Each row is a point. Before rounding, the points of a table are all equally far from one centre. They may lie mostly on one side of it. Where is the centre, to within rounding?
(in the rows, 128 means zero)

Points:
[[192 124 175]
 [150  68 156]
 [194  74 145]
 [168 121 184]
 [198  80 151]
 [193 109 173]
 [191  86 163]
 [221 120 135]
 [113 103 162]
 [149 100 180]]
Centre: [158 122 119]

Points (17 x 12):
[[156 124 154 206 139  57 169 105  87 112 196  79]
 [143  81 160 190 149  93 175  93 167 102 188  89]
 [123 136 160 188 119  78 119 135 165 152 178  28]
 [153  97 184 164 100  63 215 102 167 157 126  77]
 [196 147 188 163  75  54 154 150 197 175 194 134]
 [140 146 214 204 151 119 151 109 181 162 169  79]
 [151  95 197 144  94  43 181 118  94  96 148 112]
 [140 102 197 197 134 103 180  99 142 141 201  60]
 [117 118 230 142 172  71 160 129 102 151 158  71]
 [136 103 185 126 123  54 142  64 201 131 157 151]
 [127 168 220 206 125  79 147 136 155 198 143  80]
 [157  64 226 162 146  68 153 103 140 133 200  84]
 [149 131 171 184 122  49 127 123 143 106 191  52]
 [132 135 173 144  95  74 149  82 142  98 176  64]
 [128 157 184 161 155  73 183  81 139 120 181  87]
 [163 119 233 123 148 114 180 134 147 119 186 134]
 [117  67 205 141 164  54 116 112 143 154 189  65]]
Centre: [159 110 151 154 124  94 128 125 125 175 152 128]

Points:
[[120 133 220 151 148 131 117 107 156 154 125 223 193 126 121 112 106 172
  109  91 118 144 211 140]
 [119 188 239 137 135 124 135 168 125 159 170 173 171 135  76 136 138 138
  165  99 128 113 197 189]
 [117 172 169 146 190 116 131 165 169 164 100 168 196 115 103 126 131 157
  127  58 152 154 157 167]
 [141 187 236 109 145  74 137  99 145 177 112 143 152 122 114 123  64 140
  145  88 105 158 177 162]
 [121 199 205 142 178 128 105 130 140 153 107 189 193 188 108 157 127 156
  149  61 123 131 179 140]
 [137 197 221  65 206  91 122 126 117 154 127 161 185 109 121 153  79 129
  174  63 114 148 173 126]
 [162 193 249 150 136 116 128 118 166 163 135 202 190 123 165 170 141 109
  122  52  90 130 169 164]
 [149 203 188 117 178 116 132 107 135 149 110 127 159 120 138 160 156 129
  144  50  83 184 180 178]
 [139 209 185 160 131 134 154 144 123 137 122 193 223 113 121  99  92 115
  187  94  84  88 149 188]
 [ 73 215 197 135 180 153 138 149 128 123 148 193 180 142  91 136 132 137
  146  66  98 165 173 150]
 [107 217 236 122 131 135 129 126 125 137 135 178 190 118 117 138  83 141
  129  53  70 130 209 141]
 [121 208 190  94 135 105 126 120 139 161 133 128 165 167 133 113 110 186
  138  31 142 143 174 106]
 [120 179 167 169 168 110 150 161 141 123 128 175 209  74 137 153 127 121
  144  27 130 144 176 152]
 [151 211 167 113 145 130 101 141 166 119 128 145 222 139 105 143  63  98
  142  51 122 142 207 142]
 [111 220 214 175 154 166 131 114 148 138 141 179 130 138 107 131 124 115
  146 143 110 160 183 180]
 [111 227 199 122 161 118 101 135 151 178  98 189 203 149 123 143 102 117
  116  87 158 153 185 163]
 [ 99 168 206 135 128 105 110  96 147 101 175 238 203 149 132 157 107 124
  122  86  77 113 204 134]
 [ 92 170 196 159 152  82 121 148  93 175 147 172 186 170 128 168 151 146
  153  57  91 139 150 193]
 [131 198 223 143 114 143 151 166 162 141 128 210 157 140 136 144 159 169
  179  62 134 144 152 120]
 [140 175 185 168 152 141 139 165 138 133 142 200 212 144  62 137 127 117
  117  74 159 145 175  91]
 [157 168 208  87 147 152 106 130 152 187 151 211 184  89  86 149 106 139
  135  61  81 172 208 150]
 [125 199 195 105 147 129 126 146 119 154 133 202 170 111  70 133  96 152
  146  39 104 127 208 122]
 [132 191 213 181 109 153 110 124 132 181 135 198 195 137 138 154 163 134
  186  67 106 124 210 144]
 [ 98 224 203 143 127 146 127 125 173 131 135 150 177 123  79 164 175 118
  166  62 116 146 187 135]
 [142 200 191 150 158 110 109 108 140 171 107 190 205 108 125 149  69 152
  115  57 106 131 209 110]
 [115 193 192 179 141 143 133 139 119 143 148 207 209 113 123 128  94 167
  133  78  99 116 212 168]
 [136 188 201 147 152 139  79 122 162 136  86 211 169 154 121 174 160 155
  138  61 132 172 163  97]
 [ 78 205 205 186 127 102  90 129 110 138 175 238 174 141  96 141 145 141
  137  72 110 126 168 151]
 [154 177 185 132 110 132 105 116 140 120 114 188 163 142  98 147 163 165
  132  67 112 142 230 161]
 [172 182 230 130 177 114 119 162 118 145 160 168 167 124 119 127 119  73
   95  39 102 156 196 143]
 [104 190 204 154 143 118  90 142 116 149 129 206 220 122 104 128 154 133
  163  69  96 165 225 142]]
Centre: [135 159 173 120 121 131  85 127 121 144 160 154 175 107 137 133 124 119
 138 113 111 134 122 124]

Points:
[[161 161 103  51 100 123 216 116  95 104 113 112 123 175 146 153 112  71
  117 213 156 104 116 140]
 [192 165 106  23 166 132 160 142 116 143 141 150 151 154 138 214 132  71
   91 170 175  93 129 121]
 [194 143 125  66 114 103 144  57  90 100 119 144  98 115 142 157 137  85
  172 176 153  78 113 105]
 [115 149 119  58 115  66 137 114 109 108 181 148 128 159 204 105  95  81
  116 163 175  49 114 144]
 [197 148 108  32 138  66 152 108 148 122 167 130 100 168 154 148 110 120
  102 234 148  54 133 170]
 [183 154  85  81 131 133 234 147 147 142 174 152 126 101 119 159  82  63
  135 229 146  81 135 112]
 [197 174 110  59 144 169 194 107 146 113 156 166 126 144 166 166 107  78
  138 207 113  75 153 148]
 [195 145  65  48 150  97 178  99  87 122 156 155  88 144 171 110 127 127
   84 211 147 118 162 122]
 [166 141 116  33 131  76 142  82 128 173 202 153 115 184 143 174 110  85
  151 212 167  90 121 167]
 [148 131 108  44 133 102 178  87 141 121 140 121 146 134 127 154 171  25
  102 194 161  80 102 146]
 [125 186 138  62 131  96 158 119 102 121 146 153 100 141 170 164  98  93
  121 238 140  98 103 131]
 [184 154 101  73 139 108 163 101  83 132 110 124 151 174 158 169  63  85
  157 242 138  59 134 147]
 [163 186 106  18 132  68 185  90 148  99 146 170 120 120 151 153 122  96
  120 199 163  90 130 114]
 [172 173 125  31 150  83 155 103 103 111 194 138 127 123 161 168 102  95
   77 215 146  93 108 100]
 [195 168 103  32 163 122 136 129 125  93 191 176 115 111 141 175  54 112
  103 163 133  63 115 140]
 [178 142 115  38 192  63 181 136 159 111 150 110  78 139 138 186  83  91
  159 178 120  94 183 170]
 [134 167  87   7 142 115 204  95 142 142 155 133 116 139 138 154  59  91
  174 183 107  68 133 166]
 [199 213 145  64 152 139 173  99 110 110 157 143 122 167 148 149 101  63
  106 186 147  90 113 141]
 [ 87 162  76  59 157  95 218 143 119 124 175 140  94 145 178 160 116  82
  140 162 122  86 161 142]
 [169 169  76  49 141 128 145  83 119 158 199 155 120 142 149 174 136  91
  101 240 128  88 140 134]
 [171 112 122  41 125  74 170 137 131 119 161 171 131 203 148 172 109 119
  155 216 167  67 121 137]
 [205 142 123  29 111 103 183 103 126 117 115 170 130 179 131 156 125 132
  144 168 138  74 190 143]
 [171 177 112  72 181  84 135 130 122  79 152 152 101 155 180 153 127  82
  164 206 158 116 141 160]
 [157 140  67  73 128 151 181  98 124  89 138 198 114 148 127 147  62  85
  138 206 172 142 116 151]
 [ 94 155  99  60 136  72 199  82 105 150 177 143 132 157 141 185 151  88
   89 186 124  93 146 137]
 [169 146  72  67 179  63 198 109 131 125 217 119 112 158  79 155  79 104
  105 212 161  63 107 119]
 [161 133 128  19 139  75 185  70 102 164 172 153 138 154 121 110  76  52
  131 162 137  59 138 154]
 [156 210  82  85 161 149 180 112 120 153 163 172  97 177 143  99 104  82
  113 205 132  74 148 129]
 [136 168 160  45 146  96 146 119 118 147 164 147  63 139 162 179 126  95
  169 169 160  86 129 161]
 [172 117 126  25 114  99 162 142 102 137 118 139  95 188 154 137 132  84
  151 163 196  92 119 167]]
Centre: [156 125  97 101 146 109 146 113 151 149 146 111 137 138 135 139  91 113
 124 150 146 106 136 124]

Points:
[[121 193 192 132 242 145 162  76 155 123 102 167 128 125 172 127 167 238
  101  79 150 149 113  95]
 [188 166 189 139 218 141 119 133 168  97 146 142 187 150 162 141 167 214
  121  64 126 161 111 144]
 [121 156 184 159 191 153 133 157 129 119 159 114 163 148 170 118 153 227
   86 113  70 149 131 156]
 [159 202 220 119 242 122 142 111  92 146 187 141 161 125 195 144 121 173
   93  97 170 152 147  73]
 [152 208 160 149 249 165  95  93 164  87 165 150 159 116 151 149 177 203
  140  63 107  89 153 121]
 [175 209 182 189 220  64 109  32 117 113  99 173 147 115 129 158 175 151
   91  53 118 117 141  74]
 [184 174 217 108 201 135 143  50 114 123 176 155 163 100 135 143 144 204
   93  84 156 129 156 101]
 [158 144 197 124 247 133 117 108 168  91 150 140 145 121 207 100 157 219
  133  52 109 125 167  89]
 [123 134 183 124 246 116 117 115 105  83 104 152 117 157 170 133 100 144
  127  77  88 103 145 171]
 [200 148 233 122 200 151  93 116 143 147 141 137 199 184 161 154 113 173
  115 113 117 100 117  87]
 [151 210 167 123 215 131 120  98 105  82 130 172 180 100 190 151 139 182
  112  74 123 169 100  49]
 [144 190 213 113 214 161 143  84 137 100 108 131 132 141 197 136 124 230
  132 121 139 116 122 133]
 [131 216 184 137 223 118 134 107 146 101 152 149 156 135 163 189 139 239
  135 102 139 134  83  87]
 [181 143 209 155 172 110 123 102 122 131  91 132 159 165 118 127 151 246
  100  60 101 151 143 133]
 [137 137 204 131 217 135 119 128 141  79  85 175 123 101 169 115 187 184
  136  24 121 117 112 111]
 [153 209 134 112 210 169 125 110 106  84  73 166 190 148 197 161 145 168
  118 108 118 138 120  70]
 [165 176 209 184 163 116 207  90 191 120  83 203 125 104 174 135 162 163
   97 102 159 156 118 115]
 [170 193 210 110 239 136 136 112 148 118 133 152 159 100 142 153 135 226
  101  94 119 126 144  83]
 [193 172 224 169 229 127 136 121 148  87 116 167 149 103 155 108 130 174
   56 117 105 125 147  41]
 [171 179 151 118 163 154 170  86 127 129 141 147 186 135 104 130 152 201
  160  77  97  85 170 111]
 [143 201 136 144 234 100 137 109  96  62 123 163 174 136 177 172 177 178
  109  60 101 110 155  61]
 [178 181 168  98 221 124 145 120 186  61 129 158 166 143 133 157 177 185
  133  64 150 116 111  95]
 [174 145 131 142 232 192 151 106 190  77 143 139 152 190 176 122 137 175
  109  80 135 176 113  78]
 [167 240 143 135 191 150 123  97 121 116 102 164 153 115 158 112 123 228
  143  49 125 152 107 132]
 [123 184 191 115 189  97 132  97  86 166 157  86 110 145 174 151 148 245
  107 111 108 161 105  64]
 [191 169 163 198 123 163 154 118 122  98 137 123 138 106 118 148 154 233
   88  70 152  81 174 112]
 [130 141 186  76 208 152 159 148 168  98 131 165 119 153 179 102 113 204
   91  90  97 169 131 115]
 [173 178 217 196 175 192 121 146 170 122 117 185 169 133 155 104  91 219
  107  77 168 123 160  79]
 [149 185 221 123 214 136 123 120 173  67 143 173 132 119 201 144 192 196
  100  69  99 134 182 120]
 [175 143 205 136 241 166 146 121 106 137 139 198 144 112 169 150 160 213
  166  67 152 118 154 112]
 [156 188 218 107 206 112 134  78 112  81 145 187 102 160 177 164 129 205
  106  86 114  55 118 114]]
Centre: [143 162 138 162 158 110  88 116 138 138 143 169  98 155 159 119 154 152
 120 119 152 129 152  90]

Points (31 x 24):
[[177 119 140 125 103  76  59 162 115  80 145 162 158 123 106  54 153 163
   50 127  85  60 187 135]
 [139 138 182 124  79  96  71 142  57  99 125 131 154  81  95  47 162 147
   42 154  77 122 126 158]
 [146 121 156 101  66 104 127 102  87 122 131 109 117  89 109  19 149 157
   37 159 111 121 163 163]
 [130 135 162 127  84  74  75 142  82  48 138 106 149 137 105  54 142 160
   10 107 118 108 188 142]
 [165 130 135  88  49 111 113 157 124  95 168 121 167 108 143  63 130 124
   26 141 125  77 130 152]
 [125 126  90  96 102  70 113 151 118  87 133 102 159 103  95  25 128 161
   17 133 102  99 169 170]
 [156  87 121 160 127 130  89 128 113  94 126 139 164 107 109  13 166 146
   30 143 120  96 163 163]
 [117 110 150  89  42  75  72 145  80  94 146 152 149 102 124  59 102 153
   29 125 121  92 186 175]
 [139  84 116 133  94 137 103 152  84  87 126 130 154  99 155  26 160 128
   46 169 105 108 176 190]
 [135  83 174 123 124  93  68 146  74  81 169  84 133 109  92  34 133 145
   38 122 120 105 142 165]
 [158 128  76 125  84 118 104 130  80 103 130 111 132 122 101  27 147 173
   26 155  98 125 136 209]
 [130  87 110 156  57 106  86 118  91  80 140 148 145  89  83  59 130 162
   21 152 114  76 165 187]
 [162 142  95 152  99 107  94 162  83 108 148 145 119 107  86  14 120 173
   38 154  80  99 129 183]
 [168 113 151 130 105 143 130 155  74  82 118  96 148  87  86  49 147 127
   36  72  89 120 191 171]
 [161 145 185 105  95 105 123  94  77  50 167 130 134 132  94  86 138 144
   45 141  92 101 185 173]
 [185  91 126 119  89  87  72 162  69  66 145 123 117 144 100  73 114 135
    7 121 117 123 181 147]
 [138 100 136 109 112 117  57 141 106  91 104 150 175 116 107  46 149 142
   59 155  52 105 134 207]
 [153 115 129 100  73  96 109 149  70  70 147 133 156 101 124  63 150 183
   33 165  75  97 167 175]
 [112 134 138 145  78  64 128 110  94 107 124 105 144  80  89  22 140 101
   63 157 109 126 158 202]
 [122 118  97  93  73 122  99 125  86  56 147 106  91  81 110  69 111 132
   33 163 143  79 181 186]
 [168 103 139 106  81 142  92  93 134  78 142  90 167 130 107  63 149 119
   54 112  70  95 185 181]
 [163 128 117  96  81 123  71 136  76  54  90 115 164 129 111  29 124 145
   67 156 122 129 153 189]
 [176 100 150 115  96 131 131 158  73  84 135 123 148 147 125  93 106 135
   13 109 109  64 196 196]
 [165  95 143 116  83  94  98 143  83  95  96 116 149  98 126  27 117 120
   46 133  84  81 157 216]
 [179 126 130 140  92  74  98 133  88  60 137 104 134  95  98  32  84 159
   29 128  87 101 181 179]
 [155 126 106 136  84  85 162 135 120  48 175 105 142  97 107  68 165 122
   61 143 122 100 179 192]
 [128 117 142 170  93 136  49 149  66  45 123 111 167 106  73  60 114 158
   91 164 102 107 153 197]
 [131 146 107 106  96 123  94 106  79 112 124 135 182 104  82  51 131 142
   22 149 102 100 212 177]
 [147 109 151 151  75  97 134 128  90  79 133 134 142  46  91  72 112 163
   46 170 108  85 198 185]
 [154 151 153 134 121 126  94 114  82  63 133 111 159  78  82  48  97 151
   52 151  79 132 171 211]
 [146 120 142 148  82  59  66  99  95  60 137 123 106  84 138  49 146 137
   19 161 128  77 154 154]]
Centre: [126 137 118 147 118 105  99 130 106 121 116 122 122 114 135 123 117 147
  96 109 118 115 145 151]
